Each row is a point. The ring and each string are closed loops that go straight from each point to the next, and from the last back to the first. Before rounding, they use only three directions, however many columns there are. How many times does the string pass through the ring? Passing back the other way cancels.

Ring (6 x 4):
[[0.28, 0.26, -0.54, 0.07],
[-0.10, 0.10, -0.12, -0.10],
[-0.43, -0.19, 0.19, 0.04],
[-0.45, -0.41, 0.21, 0.27],
[-0.03, -0.44, -0.06, 0.14],
[0.34, -0.05, -0.46, 0.06]]
String (23 x 4):
[[0.13, -0.43, -0.07, -0.20],
[-0.20, -0.17, -0.09, 0.32],
[-0.10, -0.23, -0.05, 0.07],
[-0.22, -0.55, 0.22, -0.12],
[-0.85, -0.40, 0.46, 0.40],
[-0.52, -0.08, 0.10, 0.36],
[-0.11, -0.18, -0.04, -0.02],
[-0.20, -0.31, 0.19, -0.34],
[-0.44, -0.11, 0.22, -0.11],
[-0.47, -0.09, 0.22, -0.05],
[-0.70, -0.07, 0.31, 0.15],
[-0.36, -0.03, -0.02, 0.31],
[-0.36, -0.12, 0.03, 0.27],
[-0.19, -0.34, 0.08, -0.02],
[-0.26, -0.57, 0.22, -0.01],
[-0.38, -0.64, 0.21, 0.34],
[-0.18, -0.36, -0.06, 0.39],
[-0.03, -0.19, -0.16, 0.15],
[0.21, -0.39, -0.14, -0.22],
[0.43, -0.42, -0.37, -0.02],
[0.11, -0.11, -0.38, 0.38],
[0.00, -0.10, -0.28, 0.33],
[-0.03, -0.15, -0.17, 0.15]]
Times through: 4

Ring (8 x 8):
[[0.02, 0.75, 0.32, -0.18, 0.24, 0.25, 0.09, -0.23],
[-0.04, 0.35, 0.15, 0.01, 0.14, 0.27, 0.11, -0.31],
[-0.12, -0.24, -0.07, 0.21, 0.00, 0.22, 0.07, -0.28],
[-0.29, -0.74, -0.27, 0.37, -0.18, 0.07, -0.06, -0.11],
[-0.34, -0.73, -0.25, 0.30, -0.21, -0.05, -0.17, 0.08],
[-0.18, -0.36, -0.04, 0.05, -0.06, -0.04, -0.18, 0.14],
[0.05, 0.27, 0.25, -0.24, 0.18, 0.08, -0.10, 0.07],
[0.09, 0.66, 0.36, -0.31, 0.26, 0.16, -0.02, -0.04]]
String (22 x 8):
[[-0.13, -0.23, 0.05, -0.08, -0.01, -0.10, -0.25, 0.27],
[-0.34, -0.43, -0.14, 0.17, -0.17, -0.11, -0.22, 0.18],
[-0.59, -0.96, -0.41, 0.46, -0.41, -0.24, -0.30, 0.26],
[-0.66, -1.05, -0.49, 0.58, -0.46, -0.21, -0.26, 0.17],
[-0.41, -0.55, -0.25, 0.34, -0.23, -0.04, -0.13, 0.01],
[-0.41, -0.56, -0.25, 0.36, -0.23, -0.02, -0.12, -0.01],
[-0.47, -0.76, -0.34, 0.45, -0.30, -0.06, -0.14, 0.01],
[-0.19, -0.31, -0.08, 0.15, -0.06, 0.07, -0.07, -0.05],
[-0.18, -0.69, -0.17, 0.21, -0.10, 0.04, -0.12, 0.01],
[-0.39, -0.94, -0.32, 0.34, -0.28, -0.14, -0.25, 0.19],
[-0.04, -0.42, -0.02, 0.02, 0.02, 0.06, -0.12, 0.05],
[-0.01, -0.18, 0.08, -0.07, 0.08, 0.08, -0.10, 0.04],
[0.18, 0.07, 0.26, -0.30, 0.23, 0.11, -0.11, 0.09],
[0.12, 0.73, 0.43, -0.43, 0.29, 0.08, -0.10, 0.11],
[-0.04, 0.63, 0.30, -0.22, 0.18, 0.10, -0.04, -0.02],
[-0.02, 0.07, 0.11, -0.05, 0.10, 0.15, -0.02, -0.09],
[0.00, 0.10, 0.14, -0.07, 0.13, 0.16, -0.01, -0.10],
[-0.05, 0.70, 0.30, -0.19, 0.18, 0.14, 0.00, -0.08],
[0.16, 1.26, 0.58, -0.50, 0.40, 0.20, 0.02, -0.07],
[0.16, 0.95, 0.50, -0.46, 0.35, 0.16, -0.02, 0.00],
[0.01, 0.55, 0.32, -0.28, 0.20, 0.07, -0.09, 0.06],
[-0.04, 0.26, 0.22, -0.22, 0.12, 0.00, -0.16, 0.16]]
Times through: 1
String (27 x 8):
[[-0.19, 0.19, 0.04, 0.12, 0.03, 0.19, 0.06, -0.24],
[-0.16, -0.01, -0.05, 0.25, 0.01, 0.29, 0.15, -0.41],
[-0.01, -0.42, -0.10, 0.22, 0.05, 0.32, 0.13, -0.38],
[0.00, -0.32, -0.02, 0.09, 0.06, 0.21, 0.02, -0.19],
[-0.09, -0.14, 0.02, 0.06, 0.04, 0.14, -0.02, -0.11],
[-0.38, -0.54, -0.26, 0.39, -0.20, 0.05, -0.05, -0.12],
[-0.28, -0.33, -0.13, 0.24, -0.11, 0.06, -0.06, -0.07],
[-0.31, -0.44, -0.18, 0.27, -0.15, 0.03, -0.09, -0.04],
[-0.61, -0.96, -0.46, 0.56, -0.42, -0.15, -0.20, 0.08],
[-0.51, -1.16, -0.45, 0.50, -0.39, -0.16, -0.24, 0.15],
[-0.27, -0.89, -0.25, 0.26, -0.19, -0.06, -0.20, 0.13],
[-0.10, -0.28, -0.01, 0.06, 0.01, 0.08, -0.08, -0.01],
[-0.22, -0.21, -0.04, 0.10, -0.06, 0.01, -0.12, 0.04],
[-0.05, -0.12, 0.05, 0.00, 0.06, 0.11, -0.06, -0.04],
[0.04, -0.19, 0.10, -0.11, 0.10, 0.08, -0.12, 0.07],
[0.06, 0.04, 0.21, -0.24, 0.15, 0.03, -0.16, 0.17],
[0.13, 0.08, 0.22, -0.22, 0.20, 0.13, -0.07, 0.02],
[0.03, 0.14, 0.18, -0.14, 0.15, 0.13, -0.05, -0.03],
[0.02, 0.09, 0.15, -0.10, 0.14, 0.15, -0.03, -0.07],
[0.14, 0.35, 0.29, -0.25, 0.25, 0.20, 0.00, -0.08],
[-0.11, 0.26, 0.13, -0.04, 0.08, 0.11, -0.03, -0.08],
[-0.08, 0.80, 0.31, -0.18, 0.18, 0.15, 0.02, -0.12],
[-0.05, 1.38, 0.48, -0.30, 0.29, 0.22, 0.10, -0.22],
[-0.09, 0.57, 0.22, -0.08, 0.14, 0.18, 0.04, -0.18],
[-0.16, 0.44, 0.15, 0.00, 0.08, 0.15, 0.03, -0.17],
[-0.15, 0.70, 0.20, 0.00, 0.13, 0.24, 0.12, -0.31],
[-0.13, 0.18, 0.08, 0.05, 0.06, 0.17, 0.02, -0.18]]
Times through: 2
